Every row gives one point. Each copy is the shape, with its points in the same order, stretched, turned, moved and blurred by noise. Say if it was mirrored as well.
In the rows, 128 means zero.

Shape:
[[124  94]
 [ 90  94]
 [126 114]
 [159 111]
 [ 99 128]
 [100 116]
 [183 163]]
Copy 1:
[[117 173]
 [ 90 167]
 [128 150]
 [155 148]
 [ 91 130]
 [ 92 150]
 [179  97]]
Copy 1 is: mirrored
Copy 2, 7 rows:
[[106 143]
 [ 90 123]
 [123 138]
 [139 163]
 [119 109]
 [111 120]
 [180 159]]
Copy 2 is: mirrored

Shape (7 x 3):
[[143 100 138]
 [105 142 133]
 [100 155 114]
 [146 106 132]
 [146 126 158]
 [111  74 162]
 [ 79 175  95]]
Copy 1:
[[143 121 128]
 [135 147 154]
 [117 161 156]
 [144 123 119]
 [168 137 122]
 [154  98 155]
 [ 94 172 170]]
Copy 1 is: only turned
Copy 2 (7 x 3):
[[167 117 119]
 [120 145 100]
 [104 133  89]
 [158 120 122]
 [163 143 144]
 [197 137  80]
 [ 64 146  80]]
Copy 2 is: mirrored
Copy 3, 7 rows:
[[ 94 113 132]
 [125 143 142]
 [147 154 131]
 [ 92 118 127]
 [ 70 141 138]
 [ 89  95 178]
 [179 168 118]]
Copy 3 is: mirrored
Copy 4, 7 rows:
[[143 104 141]
 [120 144 111]
 [131 163  97]
 [152 113 142]
 [123 126 156]
 [113  73 125]
 [133 186  78]]
Copy 4 is: only turned

Shape (10 x 4):
[[129 117 142 143]
 [ 86 119 138 130]
 [131 105  35 171]
 [138 106 129 154]
 [142 103 109 137]
 [131 154  78 121]
 [137 109 142 121]
 [136 171 132 120]
 [121 109 135 126]
 [125 184 140 160]]
Copy 1:
[[131 111 113 134]
 [ 86 135  94 127]
 [212 160  72  96]
 [149 101 106 138]
 [161 109 120 112]
 [150 191 143 110]
 [120 100 135 119]
 [125 162 155 151]
 [127 110 121 127]
 [128 160 125 186]]
Copy 1 is: only turned
Copy 2:
[[145 120 144 113]
 [114 134 126 157]
 [157  58  60 118]
 [153 107 136 112]
 [133  99 121 108]
 [127 119  74  94]
 [127 124 151 108]
 [142 156 107  86]
 [123 119 136 120]
 [178 162 109 106]]
Copy 2 is: only turned
Copy 3 (10 x 4):
[[121 141 123 157]
 [101 106 100 148]
 [177 126  19 157]
 [131 144 112 168]
 [153 131 105 155]
 [154 138  73 102]
 [133 131 138 149]
 [120 161 122 102]
 [127 121 121 151]
 [ 92 181 102 119]]
Copy 3 is: only turned
Copy 4 (10 x 4):
[[140 116 150 132]
 [ 91 127 138 117]
 [143 159  66 226]
 [150 126 148 154]
 [154 143 129 151]
 [141 120  74 141]
 [147 130 150 116]
 [148  82 114 102]
 [130 135 142 122]
 [141  51 120 128]]
Copy 4 is: mirrored

Shape:
[[139 141 158 115  87 104]
 [151 144 146 135  87 140]
 [ 95  97 168 122 130 141]
 [125 104 152  99 174 118]
 [120 116 153  77  60 175]
 [112  99 120 165 147 151]
 [183 100 117 129 103 138]
 [131 120  96 127 142 108]
 [169 127 159  89 121  73]
 [152 155 173 153 115 139]
 [161 104 152 121 137 121]]
Copy 1, 11 rows:
[[104 162 110 125 138 117]
 [124 171 126 141 155 141]
 [136 103  91 126 143 126]
 [124  73 139 125 120  89]
 [106 135 116 118 149 207]
 [170 117 109 148 122 120]
 [113 151 146 171 103 149]
 [147 118 139 112  97 106]
 [ 76 128 133 138 109  83]
 [130 165 122 148 178 109]
 [110 117 137 160 118 108]]
Copy 1 is: only turned
Copy 2 (11 x 6):
[[171 109 124 127 136 173]
 [146 107 140 161 134 140]
 [ 89  93 113 125 125 172]
 [ 91 112 103 111 181 177]
 [143  63  92 175  97 150]
 [ 70 124 135 139 134 111]
 [145  84 140 144 164  92]
 [122 155 106 112 157 134]
 [181 103 110  93 192 184]
 [128 109 159 172 142 151]
 [129  89 138 132 180 144]]
Copy 2 is: only turned
Copy 3:
[[164 112 158 106 107  90]
 [176 132 135  90 113 109]
 [ 97  93 130 117 129 128]
 [ 97 105 117 150 163 103]
 [206  57 145  89 158 135]
 [ 73 140 116 139 125 154]
 [155 149 169 122 159 115]
 [112 140 137 164 130 120]
 [158 119 176 134 141  54]
 [150 142 108  76  99  94]
 [125 133 148 125 151  96]]
Copy 3 is: only turned
